Each row is a point. To make a cloud, some directions were put in groups of two or more. Within a group, all points are equally far from the middle, so they leave a hole (a ring in 2 directions, a hollow ball in 3). The other directions are filled evenly. Then the cloud was stretched, turned, moved and blurred a little. Count the holes, and give their numbers of directions, smallest first.
In the rows, 128 means zero.

Cloud, 13 rows:
[[164  66]
 [211 134]
 [132  47]
 [169  97]
 [152 132]
 [184 135]
 [ 78 144]
 [138  78]
 [135 103]
 [103 187]
 [163  82]
 [128 147]
 [134 190]]
Holes: 0

Cloud (22 x 3):
[[133 190 129]
 [174 161 168]
 [177 126 177]
 [135 188 115]
 [184 156 122]
 [175 160 168]
 [117 190 142]
 [ 86  88 166]
 [194 103  65]
 [140  75  93]
 [117  81 181]
 [175 152 182]
 [ 69 111 140]
 [167  99 159]
 [181 168  86]
 [182  94  88]
 [132 192 185]
 [124  77 128]
 [ 99  83 158]
 [190 143 114]
 [113  78  54]
 [ 79 157  97]]
Holes: 1 (2)

Cloud (29 x 4):
[[162  82  86 129]
 [ 87  64 172 149]
 [116  93  99 195]
 [159  79  84 136]
 [116  69  82 111]
 [114 119 159  51]
 [ 92 175 169 184]
 [186 106 105 131]
 [130  63  90 146]
 [158 116 171 180]
 [129  58 100 110]
 [ 49 105  93 119]
 [146 195 151 119]
 [124 130 177 196]
 [ 83 126  65 154]
 [ 52 162 176  99]
 [ 85 102 146  56]
 [161 143  92  85]
 [126 128 209 144]
 [132 154  69 166]
 [178 167 138 125]
 [183 146 103 140]
 [ 66 106 137 194]
 [ 58 140 102  78]
 [ 96  99 180 188]
 [156  67 152 102]
 [ 49 186 129 133]
 [ 92  64 115  88]
 [186 130 146 109]]
Holes: 1 (4)

Cloud (31 x 4):
[[193 105 139  87]
 [ 87  75 165  84]
 [126 151 166 152]
 [116 100  84 121]
 [170 128 133 161]
 [129 134 198 141]
 [158 135 185  93]
 [ 36 142 113 132]
 [165 146 161 105]
 [243  64 124 111]
 [204  95  97 126]
 [133  78 119  86]
 [170 108  92  89]
 [129 189 124 122]
 [195 121 146 155]
 [128 132 155 164]
 [127  95 170  97]
 [ 35 127 113 135]
 [102 135 179  74]
 [156 102 195 147]
 [246 113 115 132]
 [ 82 152 104 115]
 [134  48 148 124]
 [184  82  86 126]
 [216 148 108 158]
 [123 138 169 190]
 [236  72 156 119]
 [ 83 140 131  92]
 [105 134 213  81]
 [ 79 169 109 113]
 [159 103 195 106]]
Holes: 0

Cloud (46 x 6):
[[  7 124  87 108 122 132]
 [140 114 159 144 128  69]
 [ 79  98  80  87 144 115]
 [138 160 146 101 111  64]
 [ 74  80  93 155  98 104]
 [119 150 102 108  74 154]
 [ 88 134 110 173  61 102]
 [116 194  83 107 108  64]
 [100 141  93 109 134 124]
 [ 52 140  94 148 108 156]
 [ 38 108 115 160  65 119]
 [ 96 161  69  76  65  66]
 [ 63  97 134 125  88  80]
 [171 121 173 108 148  86]
 [147 142 185 113 116 141]
 [141 139 187 123  98  93]
 [128 118 136 130  94  74]
 [123 144 161 132 105 127]
 [ 42 147  46 107 110  97]
 [121 213  81  89  73 118]
 [114 101 100  91 153 137]
 [104  87 137  99 158  91]
 [152 121  75  99 136  92]
 [162 100 176 112 100  86]
 [115 170 145 116  53 119]
 [ 93 120 114 114  90 185]
 [ 85 148  78 130  48 128]
 [ 29 112 137 126  73 124]
 [107 129  79 139  99  82]
 [ 49 119 128  85 114 155]
 [174 111 182 123 125 101]
 [127  70 146 120  89 152]
 [ 96 131 136 150  92  85]
 [ 99 119  91 146 127 113]
 [100  67  96 113 122 107]
 [114 136 109 131 142 116]
 [141 166 174 124 104 172]
 [164 107 109 153 111 119]
 [104 156  43  65  88 119]
 [155 104 114 132 178 135]
 [174 140  71  97 177 120]
 [134 145  98 128 127 188]
 [107 150 135 150  69 201]
 [199 144  90 111 175  73]
 [ 43  94 103 147  84 111]
 [129 101  73  82 102 115]]
Holes: 0

Cloud, 75 rows:
[[117  56  93 156 158 140 113 110]
 [127  73 144 100 161 178 145  93]
 [101  87 120 149 184 147  63 101]
 [ 82 180 148  63 109 119 155 107]
 [ 88 171 161  68  95 176 160 188]
 [ 95 144 128  93 106 169 172 173]
 [138 160 117 119 163  97 124  93]
 [100 120 135  51 112 117 110 160]
 [100 208 203 142  80 130 147 154]
 [ 90 129 126  63 119 115  93 176]
 [153 180 142 176 121 108 133 154]
 [ 98 126 202 215 115 119 123  83]
 [ 85 134  87 186 123 119  94  72]
 [ 46 152 154 124 155 140 100  87]
 [114 193 174 105 159 171 101 142]
 [117 151 110  76 148 144  82 131]
 [ 90 149 122  84  62 141 179 140]
 [116 150 153  89 109 140 175 180]
 [ 95 166 134  78  29 111 177  98]
 [ 59 136 160 109 184  85 147 123]
 [ 78 126  91  70  96  75 143 103]
 [138 113 113  85 166 194 156  85]
 [ 96 197 189  55 132 148 150  85]
 [ 81  99 130   7  78 105 172  57]
 [ 44  91 151  85 136 164  95 147]
 [116 125  92 103 197 120 128 141]
 [ 96 157 155 133  94 196 156 123]
 [ 79 120  96 151 128 141 106 141]
 [119 132 174 153  69 113 137  68]
 [107  75 151 129 162 154  37 147]
 [ 57 158  74  98 127 116 144 104]
 [113 123 114 138  97 168 151 181]
 [124 124 152 172 141 118  68 160]
 [124  96 137 102 136 155 169  79]
 [121 144 155 156 175 152 122 191]
 [101 119  66 127 135  94 183 145]
 [104 171 159 111 111 113 171 187]
 [144 106  87  95 138 120 146 130]
 [ 87 138  88  68  77 108 153 185]
 [127  84 118 116 146  87  78 159]
 [100 164 150 182 133 169 145 156]
 [119 166 106  86 109 101 162  91]
 [ 73  73 131  52 115 126 114  27]
 [ 95 180 156 145 180 153 112 139]
 [158 130 122  93 132 175 143 152]
 [ 71 165 154 140 161 164 162 152]
 [124  87 117 128 179 100 103 129]
 [123 135 208 108 128 177 126 139]
 [ 87 111  83  91 158  65 161  72]
 [103 109 140  70 112 120 170 150]
 [ 83  65 100 142 109 121 152 130]
 [106 121 156 126 135 101 150 143]
 [134 106  96 175 183  77 164 148]
 [104 140 100 143 114 165 109  77]
 [103 186 194 157 109 135 178 115]
 [ 76 132 117 102  57  65 174 104]
 [ 71  98 113 176 152 138 126 126]
 [ 70 153 168 107  56 109 180  88]
 [ 97 206 141 138 145 158 181 182]
 [145 141 101 118 167  90  98  85]
 [106 105  85 114 116 106 153 166]
 [125 107 116 176 151 117 114  67]
 [107 189 192 137 151 156 176 123]
 [ 79 167 136  84  68 123 181 138]
 [131 134 155 173 181  90 171 169]
 [112 168 187 144  99 116 173 102]
 [151 152 167 182 119 137 130 203]
 [ 65  79 176 104 211 165 109  82]
 [ 74  98 115 141 130  82 143 112]
 [112 153 172 171  45 157 117 115]
 [119 166 125 118  65 109 196 173]
 [112 116  84 140 171  69 112  47]
 [ 75 120  99  63 198 160 119 142]
 [ 65  91  75 136 113 100 158 150]
 [ 88  49 146  99 107 113  98  35]]
Holes: 0

Cloud (106 x 9):
[[214 180 111  83 156  35 140 111 120]
 [142 106 101  95 136  74 156  66 180]
 [143 145 198 147 132 172 145 114 122]
 [138 115 131 118  79 136 166  78  93]
 [158 147  76 128  88  55  89 175 111]
 [135 110 174 141 146  67  92 214 130]
 [118  99 118  60  73 151 150 146 192]
 [193  73 127  63 124 208 129 128 130]
 [104 134 161 157 166 153 145 191  86]
 [ 63 116 142 190 168 169 128 164 126]
 [ 47 106 155 128 100 141 130 166 130]
 [141 185  95  64 160 193 119 156 159]
 [193 189 156  28  91  86 110  95 122]
 [157 146 194 151  89 160  73 153 181]
 [ 95  76 144 143 220 110  96 132 139]
 [195 183 159  70  90 121 138 209 105]
 [176 146 166  37 105 115 145  92  80]
 [139 208 131 103 138 153 103  74 120]
 [123 102 114  67 101 137 156 149 206]
 [170 142  80  90 144  95 171  89 172]
 [177 125 124  60 114 174 127 129  38]
 [101  72 116  62  99 187 130 155 154]
 [150 126 117  67 126 151 176  51 146]
 [137 105 153 121 234 121 118 119 112]
 [128  79 140  57 124 131 151 179 171]
 [151 132 100 120 125 124 209  85 119]
 [158 127  91  19 166 137 144 115  83]
 [ 95 148 127  45  89 135 134 184 101]
 [141 120 162 127 214 171 147  88 115]
 [183 140 188  90 100 115 113 120  68]
 [ 96  82 132 111 100  72  92 225 127]
 [132  89 163  56  83  93 115 208 158]
 [168  70 152 105  84 124 127 198 172]
 [161 155 122  71 110 132 167 151 212]
 [175 150  94 149 139 151 167 135 130]
 [ 76  98 151 159  83 146 123 193 119]
 [203 148 122  86  66 164 101 103 135]
 [ 93  88 115  99 119 188  80 169 199]
 [187  99 165  83 160 173 115  78 160]
 [202 188 167  68 153 135  68 118 124]
 [214 183 125  81  90  92 155 144  55]
 [190 185 206  67  78  65  91 160 139]
 [108 178 104 161  91 141  99 189 129]
 [148 114 105  73 179 208 163 143  55]
 [188 106 126  15 107 147 130 134  86]
 [186 146 104  43  59  83 107 101 175]
 [ 82 142 150 120 126 194  62 116 179]
 [158 104 152 153 131  41 131 102 184]
 [160 187  81  34 121 140 140 109 105]
 [146 166  84 142 163  93 141  75 133]
 [159 185 147 113  44  78  99  92 142]
 [196  85 129  34 126 162 128 157  99]
 [111 126 128  99  97 134 136  56 146]
 [113  57 162  98 159 136  61 121 156]
 [139 123  65  66 188  87 138 132  84]
 [ 53 113 123 144 133 160  58 157 196]
 [139 174  84  73  69 144 105 140 106]
 [147 137 119  63 101 186  78 197  72]
 [184 134 115  70 125 115  62  89 178]
 [150  79 179 119  89 114 114 206 180]
 [160  74  88 103 107 111  93 117 175]
 [153 142  96  33  86  89  85 114 103]
 [ 88  55  78 120 137 116 143 155 125]
 [160 160 179 188 103  72 147 112 156]
 [171 146 111 151  52 113 112 177 142]
 [159 101 141  68 122 225 135 172  82]
 [150 108 127  56  91 114  72 217 122]
 [ 68 129 161 134 155 219 117 119 135]
 [178 183 154 130 148 152 110 181 193]
 [134  97  88 133 150 111 132 152  36]
 [113  88 102  90  99  86 144  69 161]
 [150 159 168  87 111 149  69 105 201]
 [154  81 161  90 138 155  84 220 132]
 [239 159 120  81  90  90  84 145 116]
 [149 167  82 140 133  68 115 198 130]
 [ 68 162 111  93 199 160 118 179  95]
 [140 188  92 138 125  83 111  93  93]
 [193 203 147  59 162 132 102  89 130]
 [151 179  72 123 137 107 122 133  59]
 [105 204 119 133 158 128 101  84 124]
 [102 135 122  83 135  17  97 115 118]
 [143 160 127 100  76  40  57 115 137]
 [110 184 149 146 181 188 140 127 171]
 [163 141 107  89 123 158 115 136  23]
 [196 163 146 119  87  42  95 137  70]
 [197  55 132  90 107 128 123 171 123]
 [107 148 167  99  84 197 141 148 176]
 [213 197 150  84 170 123 108 106  90]
 [231 158 154  40  79  60  99 123 114]
 [ 91 150 119 187 119 135 140 175 155]
 [100 104 143 103 200 114 148  87 127]
 [165 162 164 151 135 115  27 173 180]
 [106 144 192  85  76 126 112 179 107]
 [134 131  86  39  90  81  94 121  92]
 [166 123 184 140 115   8 122 153 109]
 [108  61 125 119  94 123  86 217 105]
 [137 113 159 171 163  76 120 119 186]
 [138 111  80 136 186 153 161  78 120]
 [190 144  98  98  55  26  90 165 124]
 [105 112 154 121 131 133  73 123  60]
 [122 135 104  94 103  99 193 156  55]
 [150 121 201  63 133 140 125 170 151]
 [120  82 127 134 139  34 134 111 100]
 [127 111 193  63 117 143  93 131 125]
 [ 70 131 159 158 137 105 159 109 141]
 [ 60 131  99  90 116 106 100 199 100]]
Holes: 3 (2, 2, 4)
